Each row of a before or after table is a point. One or more steps were done to the points. Then noise was added and the rows were shuffled. The steps act on columns, c1 being the first. Name the steps. A step turns or swaps two columns, mirrors them in a line or flattens them onto one, adds a multiple of one to another, or multiplies or shifts one. Angles are multiples of 10 degrees, from the lower column toward the higher: turns from -170 to 170, lines from 10 to 170 but not 90. Use the fewest steps. Two steps may share a column if one is a turn and the other turns, adds or multiplies; they go together, in the order done. Otherwise the lowest column goes first.
(in the rows, 128 means zero)

Before (12 x 3):
[[155  85 107]
 [148 129 102]
 [145  79 109]
 [134  69 137]
 [ 97 135 128]
 [ 91 162 156]
 [140  59 158]
 [176  55 161]
 [100 157 134]
 [122 197 171]
 [130 212 192]
 [168  56 132]]
After (12 x 3):
[[125  87 129]
 [156  79 128]
 [135  92 128]
 [166  78 126]
 [ 91 144 129]
 [112 180 128]
 [120 189 127]
 [ 81 153 129]
 [147  97 131]
 [128  81 126]
 [140 132 129]
 [ 88 133 127]]
Steps: shift c1 by -10; multiply c2 by 0.7; multiply c3 by 0

Before:
[[153 149 156 133 154  80]
 [ 82  98 105  85 106 136]
 [111 165 158 135 134  90]
 [124  70  89 124 108 113]
 [120 142 146 148 119 161]
 [162 135 148 149 137 145]
 [113 168 168 121 192 130]
 [131 176 113 132 126 143]
 [149 144 163 151 129 143]
 [121  78  99 117  84 133]
 [ 85 103 104 141 133 129]]
After (11 x 6):
[[248  98  88 123 109 115]
 [121 157 165 149 128 142]
 [ 31 132 159 137 134  94]
 [137  74 104  86 104 136]
 [117 160 155 136 152  80]
 [128  76 105 142 131 129]
 [229  97 100 115  82 133]
 [156 164 151 149 139 143]
 [ 29 155 116 133 122 143]
 [ 22 133 167 118 192 130]
 [ 89 128 145 148 119 160]]
Steps: turn c1 and c2 by 60 degrees; multiply c1 by 2.5

Before:
[[ 93 164 177  90 127 121 109 119 100 136 117]
 [ 90 199 169 148 184 124 229  25 208 192 212]
 [ 91 116 122 118 111  80 138 168 158 154 136]
 [ 90 141 134 121 161 158 115 127  96 110 133]
 [136 123 169 100 114 151  79 123 129 145 183]
 [140 111 147  88 137 117  87 112 129  89 131]
 [143 127 154  98 169 153  95 135 135 140 103]
 [156 140 134 125 113 164 102  97 126 121 109]
 [151 135 133  77 139 151 146 117 112 133 141]]
After:
[[145 128 155 182 170 153 146 135 136 139  96]
 [135 123 170 184 116 151 153 121 129 146 201]
 [ 93 164 178 147 127 120  91 120 100 138 114]
 [141 111 146 194 139 116 142 113 130  88 131]
 [ 91 139 133 118 163 159 103 126  95 110 136]
 [150 134 132 169 139 151 101 117 111 131 145]
 [157 140 131 165 113 165 169  96 126 124 103]
 [ 90 200 170  22 183 123  33  27 208 193 238]
 [ 92 116 122 106 109  80  86 168 157 154 139]]
Steps: add -1 times c1 to c7; turn c4 and c7 by 140 degrees; multiply c11 by 1.3

Before, 12 rows:
[[160 141  86 104 101  99 128 173 120  51 117 154 164 169]
 [132 168 177  72  83 102 115 154 115  97 165 190  97 144]
 [145 147 191 137 167  80 148  76 138 143 188 129 122 105]
 [109 109 129 138 154  69 143  65 132 123  73 185 176 146]
 [ 93 147 181 175  76 112 116 124 134  85 129 103 158 116]
 [ 76  72 150 160 160 113 110  84 106 137 127 146 119 115]
 [131  92 163 138  80 159 130 117 136 138  99 175 129 158]
 [ 92 151 115 120 153  77 208 126 133 139 186 125 153  81]
 [124 131 170 115 147 105 141 161 145  97 132 138  89 155]
 [ 77 132 112 113 121 154 218 163  71  91 175 122 160 166]
 [146 163 181 146 126  98 187  96  45 159 113 100  91  83]
 [148 163 120 177 162 119 126  69 137 112  80 154  98 150]]
After, 12 rows:
[[ 77  72 105 159 160 113 120  86 150 136 126 146 120 163]
 [123 130 145 116 146 106 150 160 168  97 132 137  79 206]
 [131  90 136 137  79 161 140 117 164 140  99 175 129 209]
 [111 110 132 137 154  67 153  65 127 123  73 184 190 197]
 [ 93 148 134 174  76 112 126 124 180  85 130 104 168 165]
 [131 168 115  71  81 102 124 154 180  96 165 191  88 192]
 [146 162  43 146 126  99 198  94 182 159 114 101  79 133]
 [148 163 137 178 162 119 136  69 119 112  81 154  89 201]
 [144 147 138 137 166  80 157  77 193 144 191 131 121 155]
 [ 93 149 133 121 154  77 217 125 114 139 184 126 161 130]
 [ 78 133  70 112 122 153 227 162 112  91 176 122 167 216]
 [159 142 121 104 101  97 139 174  86  52 117 154 176 219]]
Steps: swap c3 and c9; shift c7 by 10; multiply c13 by 1.3; shift c14 by 50

Before, 11 rows:
[[156 162 140 109 141 101 131 159  95 136 171 134  93 102 127 121 149 218
  106 142 122 135 153 143]
 [149  66 167 115 173 110 135 102 148 116 112  99  48  97 148 122 116 127
  135 137 120 107 154 155]
 [108 116 164 167 149  76 150 103 109 128 104 126 169 111 115 132 186 143
  126 143 125 127 149 126]
 [119 166 148 160 143 133  98 117 154 117 115 133 136  96 147 161 114 118
  132 152 145 145  74 158]
 [147 160  87 111 114 141 159 109 127 139 128 104 171 137 139 119 120 140
  110 152 154 154 133 163]
 [113 117 159 104 165 139 121 113 139 188 156  84 161 118 153 183 119 144
  135 160 121 155  68 140]
 [152 162 146 169 135 142 122 108 133 134  98 101 156 135 152 123 132 113
  123 119 163 140 136 148]
 [128 156 166 167 122 122  85 155 112 113 149 129 143  92 107 144 124 100
  118 157 131  95 157 162]
 [137 146  78 103 154 123 155 113 144 119 103 130 148 104 116 132 119 107
   87 122 131  84 119  89]
 [114 153 128 160  35  86 143 109 133 154 123  92 168  94 137 144 107 209
   96 142 124 145 129 156]
 [135 140 136 157 153 101 102 106 139 118 149  94 160  93 110 125 148 108
  118 125 120 146 134  92]]
After, 11 rows:
[[171 161  95 170 135 144 121 126 131 135 148 101 156 135 154 121 106 112
  122 120 126 140 142 148]
 [139 167 111 161 142 135  97 140 155 115 150 134 135  97 147 163 118 117
  132 151 145 145  19 156]
 [159 161 128 111 113 140 159 137 127 136  85 101 172 137 138 119 110 139
  111 150 127 156 135 162]
 [132  67 114 118 174 109 132 139 149 114 165 100  46  98 149 121 103 127
  137 139 106 108 183 154]
 [126 140 150 156 152 102 102 110 140 118 137  94 160  91 111 127 104 107
  118 125 119 146 141  91]
 [116 113 102 167 148  78 149  70 111 128 163 125 169 108 115 132 106 146
  127 143 142 125 169 125]
 [114 116 158 103 166 140 119 137 136 187 158  85 162 118 154 180 113 144
  134 159 138 156   8 141]
 [116 153 123 161  35  86 144 149 132 155 131  90 168  94 134 144 108 208
   97 142 137 143 131 154]
 [140 162 172 109 142 101 130 108  97 134 139 133  93 100 125 119 158 218
  110 143 100 134 175 142]
 [135 146 105 102 156 123 156 135 144 121  78 130 150 104 118 133 109 108
   87 124 122  81 109  90]
 [128 157 152 167 121 119  84 131 112 112 165 128 140  94 108 148 158 100
  117 156 131  95 186 160]]
Steps: turn c1 and c21 by -60 degrees; swap c3 and c11; turn c8 and c17 by 90 degrees; multiply c23 by 2

Before:
[[133 143 116 167 147 115 114 107 121 149 144 145  96 113  91 132 129 118
  115 123 154 150 138  95 139 112 156 130 147  97 131 128 146 117 112 145
  111 121 128 159 131 117 130 116 156 105 115 148]
 [129 124 112 129 124 141 120 110 133 148 163 171 134 122 132 111 127 147
  107 145 129 123 154 108 121 116 127 122 123 109 116 127 109 160 121 133
  131 157 128 141 112 160 174 110 127 108 117 136]
 [122 131 121 113 137 119 159 143 111 129 137 140 126 134 124 148 103 117
  110 141 127 134 118 125 127 147 141 116 121 154  73 130 120 102 137 130
  141 118 113 110  99 100 165 116 108 117 113 154]
 [113 102 135 145 116 116 146 153 147 170 179 143 127 115  94  87 151 140
  118 102 116 100 159 137 108 136 137 130 121 129 140 128 118 104 145 158
   82 110 115 140 114 120 125 143 119 128 135 116]
 [109 139 158 126 145 122 139 132 118 144 175 150 140 109 137 114 145 108
  125 144 133 144 141 112 102 123 135 151 112 123  90 101 135 126 149 153
  146 135  99 148 124 126 130 173 160 123 153 136]
 [173  94 128 115 125 137 181 148 109 127 136 133 122  87 129 126 117 112
  139  84 151 112 153 165 116 107 156 140 139 114 118 127 115 155 103 137
  104 131 116 114 119 117 152 139 127  84 105 162]
 [112 125  99 102 111 112 126 145 153 157 140 148 140 152 102 154 143 121
  119 135 108 106 140  80 100 132 118 116 125 114 122 119 131 158 142 149
  143 120  98 126 108 113 161 140 105 126 114 137]
 [158 105 147 113 154  99 135 112  93 140 139 141 151 133 130 124 147 119
  141 112 140 137 128 107 106 122 135 146 131 139  98 127 120 113 124 148
  140 113 121 135  65  95 156 107  90 140 103 126]
 [140 126 107 103 120 105 125 120 140 159 129 128 108 104 108 106 123 114
  119 124 101 119 160 141 141 104 161 145 123  78 143  98 130 119 123 116
  135 151 110 159 110 142 163 121 110 117 113 134]
 [139 131 130 120 156 117 121 153 121 162 103 143 108 129 129 105 111 134
  142 139 133 119 136 118 124 138 146 131 136 142 133 130 157 118  91 137
  105 117 111 153 135 109 102 118  98 121 130 130]
 [155 119 148 100 106  89 114 141 127 110 129 128 155 118 133 170 137 127
  110 123 115 139 165 108 136 137 161 120  98 118 133 129 129  99 125 129
  133 147 141 117  96 108 133  83 140 112 117 142]
 [119 139 125 141 126 107 142 122 141 141 152 121 153 108 123 133  99 118
  124 118 139 145 123 116 133 144 164 123 145 118 143 146 146 137 126 113
  146 127 149 161 131 118 137 127 172 121 142 140]
 [107 102 135 103 149 118 141 117 107 122 109 143 135 132 136 141  91 123
  116 118 134 125 127 155 128 103 130 145 136 129  78 122 118 126 133 117
  138 110 127 129 103 136 136 112 122 122 135 112]
 [136 137 129 144 130 149 103 148 149 134 113 116 162 131 103 132 119 121
  137 149 128 122 117 138 151 125 117 147 119 152 157 128 119 134 123 140
  129 110 134 110 122 128 160 110 105 101 132 114]]
After, 14 rows:
[[113 102 137 146 116 117 145 161 147 171  65 143 126 115 133 248 149 117
  119 102 116 142 160 137 107 137 137 129 120 128 141 123 118 104 145 157
   82 110 115 142 114 119 125 143 119 127 135 115]
 [109 139 159 127 145 122 140 125 119 144  92 150 140 109  97 146 146 137
  125 145 134 107 142 111 101 121 133 150 111 124  91 160 136 126 150 152
  145 135 100 149 124 127 130 172 160 122 153 135]
 [156 106 145 112 153  99 136 106  94 140 119 141 151 134 121 130 147 136
  142 111 139 118 129 108 106 122 135 147 130 141  99 132 121 113 124 149
  140 113 120 137  67  94 156 108  90 141 101 127]
 [156 119 147 101 107  89 114 140 127 108 131 128 155 117 123  20 136 128
  109 123 117 132 164 107 136 137 159 120  99 118 132 128 131  98 125 128
  132 145 140 117  97 109 134  82 141 111 116 143]
 [139 131 130 121 156 117 121 157 121 163 150 143 107 130 140 189 111 122
  141 139 131 128 137 118 123 137 145 130 136 141 132 126 158 119  92 138
  105 116 113 154 135 110 103 118  99 121 131 130]
 [106 102 135 103 148 118 140 115 105 122 148 144 136 132 129 100  91 131
  114 118 133 135 128 155 126 103 130 144 136 129  76 136 118 127 132 119
  136 110 128 129 103 137 136 111 123 122 135 112]
 [137 138 130 144 131 148 103 143 149 132 130 115 162 131 158 123 119 134
  136 149 129 135 117 139 150 124 117 146 120 152 157 130 118 134 122 140
  127 110 136 110 123 128 160 110 104 103 131 114]
 [133 142 115 167 145 114 114 101 120 148  96 147  97 113 152  99 129 140
  114 121 154 108 138  94 138 113 155 130 147  97 129 131 147 116 112 144
  111 119 128 160 131 116 130 115 155 104 114 148]
 [139 126 106 103 119 104 125 118 141 159 117 128 107 103 145 186 123 132
  119 125 101 128 160 140 140 104 161 144 123  78 143 161 130 118 124 116
  135 150 109 161 109 142 163 121 110 117 113 136]
 [119 140 126 141 126 108 142 112 140 143 104 122 152 109 121 102  99 141
  126 118 139 114 124 116 135 142 165 121 145 118 142 114 146 138 126 111
  147 127 149 162 132 117 137 126 170 121 144 140]
 [128 123 112 129 124 140 119 123 133 148 100 171 133 121 108 172 127 112
  107 144 130 126 154 107 121 115 127 123 123 110 117 121 109 160 121 134
  131 158 128 141 112 160 175 111 127 106 117 136]
 [112 125 100 103 112 112 124 142 153 157 105 149 139 151 145  86 142 131
  119 135 107 156 140  82 100 133 119 115 124 114 121 139 131 158 141 149
  143 120  98 125 108 112 161 141 106 126 115 139]
 [124 131 121 113 138 118 160 135 110 130 117 140 125 134 127  77 103 138
  110 142 127 128 118 125 128 148 141 115 120 154  72 129 119 101 137 131
  141 118 112 111 101 100 165 116 107 117 113 154]
 [173  95 127 115 124 137 182 139 109 126 121 134 121  86 124 147 116 143
  139  83 152 142 154 165 116 108 155 141 141 115 117 135 115 155 103 139
  104 132 116 115 120 117 152 138 126  84 105 162]]
Steps: turn c18 and c32 by -160 degrees; add -0.7 times c18 to c8; turn c11 and c15 by -150 degrees; turn c16 and c22 by 160 degrees; multiply c16 by 2.5
